Every row gives one point. A path goes straight from each point to the next, and from the last back to the first. The post is the endless flat space through its rows: a point in 2 columns, a line in 3, a plane in 4, and so on, so that a path can go around it. Count how often the path circles the post. Going back the other way cancels.

Post (1 x 2):
15  -4
Path, 15 rows:
9  -104
36  -24
65  -11
20  -39
-11  -38
-35  -14
14  102
41  44
64  -30
27  -41
42  -71
51  24
21  23
1  13
-25  -21
Times around: 0

Post, 3 rows:
8  -28  8  14
-50  4  15  -45
6  -31  2  82
Path (31 x 4):
-11  -5  72  18
-54  -62  38  -37
-57  -54  -21  78
-2  -25  -14  38
-2  -39  -21  -18
15  -55  10  -10
66  -61  48  -61
-20  1  37  67
64  -25  2  56
17  -17  -18  18
-17  -46  -12  39
-33  -73  20  14
-52  -7  73  48
-77  63  38  -15
-31  11  -7  7
27  -46  -41  85
-68  -68  13  5
54  -73  34  23
3  -12  27  67
-25  33  24  63
-59  13  57  -21
9  -66  30  -40
-70  -17  -9  69
-48  20  -22  -13
55  28  15  24
-60  22  45  13
-2  -56  58  63
-58  -72  5  63
-52  -41  -41  4
71  -27  -41  87
-13  17  14  8
Times around: 0

Post:
47  3  51  -13  5  -73  14  -18
29  32  21  -25  81  -1  44  8
22  -42  5  -12  -34  -4  -34  -44
28  -56  8  32  55  1  21  27
28  4  35  -24  27  17  -38  12
-52  -37  20  -25  1  63  11  46
53  3  4  -34  59  -28  20  16
Path:
80  -42  4  -41  24  -17  0  -4
4  24  104  -43  47  -56  65  44
-13  20  54  -28  30  23  -27  7
34  22  93  36  10  -68  -50  24
120  -12  -13  -16  -15  -30  -50  -36
28  9  85  -17  -19  -35  -1  -11
20  31  38  22  65  10  4  67
-44  23  -15  -18  72  18  82  45
56  -57  -52  3  47  46  -76  -49
-31  -42  62  -34  3  48  -3  62
24  -53  43  -61  -37  1  9  56
19  57  41  -15  41  17  9  23
-55  -34  -28  36  7  56  12  -39
10  -19  22  -56  36  -30  -26  5
40  -26  28  -64  -1  2  3  -49
48  -49  -10  -39  -23  -19  -12  -12
-14  49  107  -18  -10  -46  66  57
17  -3  -23  9  39  -38  6  23
-46  -14  23  -33  45  18  16  22
-34  12  62  -31  1  -5  -2  23
24  -5  -45  2  12  29  -61  15
-53  0  44  -39  -26  71  9  37
64  -24  15  -17  57  33  -22  -14
-2  -11  121  -41  49  -51  20  79
-25  27  17  -44  29  25  23  -17
47  -18  -29  1  82  -5  23  57
48  -23  26  -11  -61  -44  6  -4
Times around: 0
